Every row gives one point. Two turns around zero, p and q, are shown by what they do to some points. Where does a point land after both, in the order given? Backwards means that the second turn is done in reverse. Each puzzle has new turns, and all numbers are rounded.

Turn p:
[-0.26, -0.01, -0.07] -> [-0.27, -0.02, -0.03]
[ 0.11, -0.11, -0.40] -> [ 0.04, -0.40, -0.14]
[ 0.09, -0.30,  0.02] -> [ 0.07, -0.17,  0.26]
[-0.10, -0.32, -0.75] -> [-0.23, -0.77, -0.17]
[-0.02,  0.26,  0.63] -> [0.09, 0.66, 0.15]
[0.18, 0.49, 0.57] -> [ 0.30,  0.71, -0.08]
Turn q:
[-0.03, -0.12, -0.40] -> [ 0.20, -0.07, -0.36]
[ 0.34, -0.17, -0.15] -> [0.39, 0.12, 0.00]
[-0.10,  0.26,  0.09] -> [-0.27,  0.11,  0.00]
[-0.07,  0.52,  0.43] -> [-0.55,  0.29,  0.28]
[-0.38,  0.24,  0.46] -> [-0.57, -0.13,  0.26]
[ 0.24, -0.74, -0.43] -> [ 0.80, -0.33, -0.19]
Where do these land?
p, then q backwards: [-0.24, -0.48, -0.29] -> [-0.45, -0.17,  0.37]
p, then q: [0.73, 0.30, 0.43] -> [0.27, 0.84, 0.17]
q, then p backwards: [-0.38, -0.17,  0.09] -> [-0.10, -0.23, -0.34]
q, then p: [-0.08,  0.23, -0.24] -> [-0.15, -0.14, -0.27]
p, then q backwards: [-0.43, -0.28, -0.15] -> [-0.40,  0.13,  0.33]
p, then q: [0.40, 0.39, 0.16] -> [ 0.19,  0.53, -0.13]

Turn p:
[ 0.18,  0.17, -0.20,  0.25] -> [ 0.02, -0.12, -0.20,  0.33]
[-0.02, -0.60, -0.39,  0.31] -> [-0.56, -0.44,  0.26,  0.18]
[ 0.18, -0.36,  0.72,  0.32] -> [ 0.49, -0.34,  0.65, -0.04]
[-0.03,  0.28, -0.14, -0.62] -> [-0.04,  0.30, -0.46, -0.42]
[-0.30,  0.50,  0.01, -0.26] -> [ 0.09,  0.58, -0.25, -0.06]
Turn q:
[ 0.14, -0.48, -0.43, -0.23] -> [ 0.15, -0.31, -0.61,  0.04]
[ 0.27,  0.03, -0.39, -0.12] -> [ 0.20,  0.11, -0.38, -0.21]
[ 0.46, -0.28,  0.11,  0.34] -> [ 0.42, -0.38,  0.16, -0.26]
[-0.30,  0.24,  0.27,  0.41] -> [0.04, 0.19, 0.53, 0.26]
[-0.56,  0.50,  0.43, -0.40] -> [-0.80,  0.40,  0.29,  0.16]
Where do these land?
q, then p: [-0.51, -0.30, -0.25,  0.07] -> [-0.13, -0.21,  0.16,  0.58]
p, then q: [-0.23, -0.30,  0.35, -0.36] -> [-0.58, -0.02,  0.00, -0.25]
q, then p: [ 0.73,  0.22, -0.27,  0.31] -> [ 0.27, -0.28, -0.61, -0.48]
p, then q: [0.17, 0.40, 0.60, 0.25] -> [ 0.36, -0.10,  0.17, -0.67]
q, then p backwards: [-0.16, -0.01, -0.43, -0.27] -> [ 0.05,  0.41, -0.33, -0.08]
